Each row of a before or after table is a point. One or more steps were done to the points. Then noise was added and the rows were shuffled. The steps act on columns, c1 being the first. Write out the steps. A step turns or swaps two columns, mirrors them in a line or flattens them onto one, adds a multiple of one to another, or multiplies or shifts one. Angles are multiples of 10 degrees, from the lower column toward the higher: turns from -170 to 170, lines from 10 to 170 but not 90. Use the fewest steps. Two steps may share a column if one is a turn and the other turns, adds or multiplies; they go together, in the order done. Otherwise the lowest column goes first.

Before (12 x 2):
[[-3.0  1.5]
 [-2.2 -3.0]
 [ 1.2 -4.8]
 [ 6.2  3.4]
 [-0.2 -0.6]
 [ 2.1 -1.4]
 [-1.3  4.3]
 [ 2.3 -0.6]
 [ 0.3  1.5]
 [ 0.4 -0.1]
 [-0.2  2.4]
 [-1.5 -3.7]]
After, 12 rows:
[[ 0.7  1.0]
 [-3.3 -2.0]
 [ 3.8 -0.4]
 [10.0  2.3]
 [-2.1  2.9]
 [ 3.5 -1.0]
 [-0.4 -0.5]
 [-0.3  1.7]
 [-2.5 -2.4]
 [-4.8  1.2]
 [ 0.6 -0.3]
 [ 1.9 -3.4]]
Steps: multiply c1 by 1.6; multiply c2 by 0.7

Before (10 x 3):
[[ 2.4 -3.8 -3.2]
 [-2.5  3.6  1.3]
 [ 0.2  2.0  0.4]
 [ 1.5  3.5 -8.8]
 [ 1.4  0.5  1.7]
 [ 0.1  2.0 -1.0]
 [-4.1  1.0 -0.2]
 [-0.4  3.2  0.1]
 [ 1.6  2.0  2.0]
 [ 1.6  3.2  1.0]]
After, 10 rows:
[[ 0.8  2.6 -0.3]
 [-0.9  2.6  0.0]
 [-9.1  4.8 -1.4]
 [ 1.5  0.4 -1.2]
 [-3.0 -4.9 -2.3]
 [ 0.1  1.5  3.9]
 [ 0.2  4.4  0.8]
 [ 1.0  4.2 -1.9]
 [ 1.8  4.9  2.8]
 [ 1.8  2.2 -1.2]]
Steps: turn c1 and c3 by -90 degrees; multiply c2 by 1.3

Before (13 x 6):
[[-0.8  1.1  4.4 -0.2  0.7  0.7]
 [-0.3 -1.7 -1.1  3.1  2.7 -1.4]
 [ 5.8  5.3  0.2 -0.8  0.2 -2.8]
 [-0.2  2.2 -5.3  4.1 -4.0  1.9]
 [-1.2 -1.1 -0.4 -2.9  0.4 -0.9]
 [-2.4 -1.8 -0.6 -4.4 -0.4  0.5]
 [-0.4  1.4  6.6 -2.1  3.7  1.4]
 [-3.2  2.8  0.4 -3.8  4.3  0.9]
 [ 2.2  1.7 -2.7 -4.5 -1.5 -2.3]
 [-1.1  0.1  0.5 -0.7  3.3  4.4]
 [ 3.9 -7.4  0.5 -1.0 -2.9  0.7]
 [-3.4 -5.0  0.6 -3.1  3.6  2.2]
 [ 1.0  0.6  1.7 -2.6 -5.9 -1.8]]
After:
[[-6.5 -3.3  0.6 -2.4  1.4  3.2]
 [-0.5  0.5 -1.4  4.4 -0.1  2.0]
 [ 1.9 -0.1 -5.1  0.6  5.4 -2.6]
 [-1.0  3.6 -2.6 -4.5 -1.2 -0.4]
 [-2.8  7.1  0.3 -0.7 -0.4 -4.4]
 [ 1.3 -3.6  0.1  1.2 -2.7 -2.8]
 [ 3.8 -0.4  0.9 -0.3 -5.5 -1.0]
 [-0.7  2.1  1.7 -5.3  2.8  0.6]
 [ 0.3 -5.4  0.6  0.1 -4.4  3.3]
 [ 0.3 -0.6 -0.4 -2.0 -1.9  2.0]
 [ 0.7 -0.3  4.0  0.2 -0.4 -0.8]
 [ 0.5 -0.1  6.4  0.9 -4.4 -1.8]
 [ 1.1 -2.3 -0.5 -3.6 -2.3  2.1]]
Steps: turn c1 and c2 by -150 degrees; turn c2 and c6 by 130 degrees; mirror c4 and c5 in the line at 20 degrees
